Each row of a before or after table is a point. One or more steps were done to the points. Then noise was added and the rows were shuffled. The steps act on columns, c1 being the first. What was done? A step turns or swaps two columns, mirrors them in a line or flattens them onto one, adds a multiple of one to another, or multiplies or shifts one. Angles are multiples of 10 degrees, from the lower column toward the higher: turns from -170 to 170, lines from 10 to 170 but not 90. Use the fewest steps. Two steps may share a column if one is a turn and the other turns, adds or multiplies; they go together, in the order done. Otherwise the lowest column goes first.

Before, 11 rows:
[[ 24  -9 -45]
 [ 40   6   1]
 [  1  28  30]
 [ -4 -14 -52]
 [  2 -18 -17]
 [  1  27  -2]
 [  7  43   6]
 [ 30  30 -13]
 [ 17  -5   8]
 [-29 -33 -20]
 [ 13 -20 -12]]
After, 11 rows:
[[  2 -38  15]
 [ 51  -6  -7]
 [121  -4   6]
 [-11  53   4]
 [ 90   1  33]
 [-87  30 -24]
 [ 39  19 -14]
 [  3  -7  26]
 [ 71  45   5]
 [ 21 -20  38]
 [  6  21 -11]]
Steps: multiply c1 by 3; turn c2 and c3 by 110 degrees

Before:
[[ 22 -11  -4   6 -30 -17]
 [-11  -3  11 -33   8  17]
 [ 32 -25  13  12  -8   4]
 [-11 -19   1  10 -32   2]
 [  3  12  -2   2   4  14]
 [  4   8   6  -3   2   7]
 [-20 -21  -6  10 -15 -11]
 [-29 -16 -11  -8   2   8]
 [-14  -9 -11  -1   1 -13]
 [ -9   8  61 -30  29  21]]
After:
[[  -8  -14  -11  -17   -3   -9]
 [ -13  -21   -7   55    0  -17]
 [  -4  -19    1  100   -7   -5]
 [   5    7    7   -9   -3    6]
 [  14  -24   13   36    8   20]
 [   3   -2   11  -70  -25    4]
 [   7    7   60 -118  -12    8]
 [   9   12   -1   -7    5    9]
 [  -1  -12   -2   89  -11    1]
 [ -11   -9  -11   -3    1  -14]]
Steps: flatten c1 and c6 onto the line at 50 degrees; turn c4 and c5 by 60 degrees; multiply c4 by 3

Before:
[[ 22  31   3 -44  25  -6 -25  30  33]
 [-41  24  13  12  14 -19  47  14  -2]
 [-28  19 -24   7  -6 -41 -14   5  34]
 [ 22  46  -4  12 -58  32  12  -5   6]
 [ 64 -38  33   1 -19  -3 -20   4  -9]
 [ -3  34  34  -8 -78  41  20 -40  38]
 [ 15  29  42  45  42  25   1 -27   7]
 [-26 -63  -3  -3 -30  62  17  24 -27]
 [-27  21 -45 -50 -27 -19  30 -53  20]
 [ 75 -57   9  10  73  -4  18   1  44]]
After:
[[  6  -7  25 -26 -14 -33  -5 -20  34]
 [  8  52   2 -18  17 -17 -30  41 -28]
 [  8  11  -4  46 -25 -21  25 -42  34]
 [  4 -51 -34   2  20 118 -77  -9  38]
 [ 21 -56  43  11  30  67 -27   7  20]
 [-18 -38 -41 -19   2  82  43 -10   7]
 [  7   1 -13 -40  46 -18  13 -28  -2]
 [-17  21 -33  49 -20 -37 -19  31  -9]
 [ -9 -25   4   8  13  73 -60 -35   7]
 [-23  29  -9  51  20 -46  74  50  44]]
Steps: turn c1 and c4 by 130 degrees; multiply c1 by 0.4; turn c2 and c8 by -120 degrees; add -1.5 times c2 to c6; multiply c3 by -1; swap c5 and c7

Before:
[[ -10    7   26   -1  -33  -44   14   20    2  -42   15    8]
 [  41  -12    0  -21  -14  -16   -3  -30    8  -59   -8  -22]
 [  24   56   18   36    0   33    8  -17   -9  -31  -12   -6]
 [  53  -94   -5  -81  -59  -14    1  -72  -20   55   58   86]
 [   3   45   -8   11   -5  -34  -49    1    1  -10   17  -33]
 [ -36  -38   -2 -119   -9  -26   18  -41  -12   38   40   48]
 [ -21   -1  -13    8   -2  -12  -35  -11   19  -63   15   23]
 [  11    9  -24   29  -90   26   14  -41    0  -57  -24  -21]
 [  17   26  -29  -19  -13  -26    7    3   49  -21   19   16]]
After, 9 rows:
[[ 18  -4 -15  21  -4  10   2   3  55 -33 -10  -3]
 [ 30 -15 -21 -39 -83  -7 -26 -45  -6 -62  -5 -25]
 [  2   1  -5   9  -1  36  27  -3  -3 -15  43 -27]
 [ 30   1  -6 -50  13 -14 -14 -19  -6 -24 -11  -5]
 [ 89 -12  19  72 -75 -28  54 -73   8  43  -5  90]
 [ 53  -9 -20  26 -12  -1  -7 -29  -9 -52   4 -20]
 [-16   0 -25   1  -4  14  23  -9  33 -55  34  17]
 [-17   2  12 115 -23 -32  36 -35  -3  31 -32  49]
 [-21   4  -7  24 -37  35  14  16   2 -24 -16   3]]
Steps: add -0.5 times c8 to c1; flatten c2 and c5 onto the line at 80 degrees; flatten c3 and c10 onto the line at 70 degrees; turn c4 and c6 by 150 degrees; turn c7 and c11 by -100 degrees; turn c9 and c12 by -20 degrees

Before, 12 rows:
[[ 52 -43  29  37 -55 -23  33 -29  32 -23  -2  26   7 -48 -37   0 -45  57]
 [ 22 -10  10   5 -62   2 -20 -45  53  20 -43 -34 -12  19  -4  -2   8  -6]
 [ -9 -25 -73 -29  -6 -28  11 -42 -18  45  33   0  57  -3 -51 -26  21 -45]
 [-31  13 -36 -47 -22  -7  -1  -1   8   3 -55 -64  46  37  45  35 -23 -24]
 [-10  23 -13 -34 -25  75  31 -48 -44   3  27  36 -27  -9 -54  52 -64  37]
 [ 19  27  31   8   9  -3  61  14  -1  27   8  -1 -11  15  20  47 -66 -38]
 [ 39  18 -72 -33  14  59 -38  39 -36 -40  23 -21 -23 -21  49 -42  21  17]
 [ -2  40   3  17 -88  21  25 -44  38 -16  43  25 -18  56  35  10  -3  56]
 [ 13 -28 -56 -48  12 -16  40  19  27  37 -22  17  28 -12 -35  -9   2 -41]
 [  5  -6   3  30 -60  -1 -36  37 -36  -5  -6  17  32   0 -40  31 -24   9]
 [  4  17 -51  -1  14 -10 -35  38 -31 -45  11  10 -32 -40 -16 -17 -26   3]
 [-23 -19  31 -35   9  27 -23  57  -2 -52 -41 -63  59  23 -61  -3  23  13]]
After:
[[ 29  17 -32 -17  55  -3 -16 -50  -7   3 -58 -65   4  42  47 -26 -23  31]
 [-63 -39  28  21  27 -19   9  -5  63 -26  -5  57  28 -44 -36 -24 -46 -53]
 [  2 -22 -74  18   1 -32 -12 -53 -17  36  31 -24  48   0 -51  45  20  38]
 [ 16  -9   3  20  41  -9  30 -36 -49  -2  -2  51 -33  -1 -43 -30 -25   2]
 [ -6  39   2  48  66  24 -25  17  47 -12  49  51  39  57  35 -26  -3 -52]
 [-53  24  35 -14  -6  -4 -37  14  23  28   5   3 -19  11  17 -26 -68  52]
 [ -7  21 -73  -4  -4  60  54  22 -31 -38  26 -40 -40 -17  47  35  19 -34]
 [ -4  -8  10  -2  67   4  32  25  56  21 -45   9  40  24   0  -1  11  -1]
 [ 31 -20  30 -35  20  30   1 -66 -17 -46 -42 -59 -46  20 -59   0  23 -13]
 [ 20  12 -49   4 -20  -5  27  29 -38 -45  12   1 -44 -38 -15  13 -29  -7]
 [-35 -28 -61  32 -19 -12 -22 -30  40  44 -27 -38 -12 -11 -31  28   4  38]
 [-11  20 -11  57   6  72 -30  32 -38   2  21   0  41  -3 -51 -70 -60 -15]]
Steps: turn c1 and c7 by 140 degrees; add -0.5 times c1 to c9; turn c5 and c12 by 150 degrees; turn c4 and c12 by 120 degrees; mirror c8 and c13 in the line at 130 degrees; turn c16 and c18 by 160 degrees
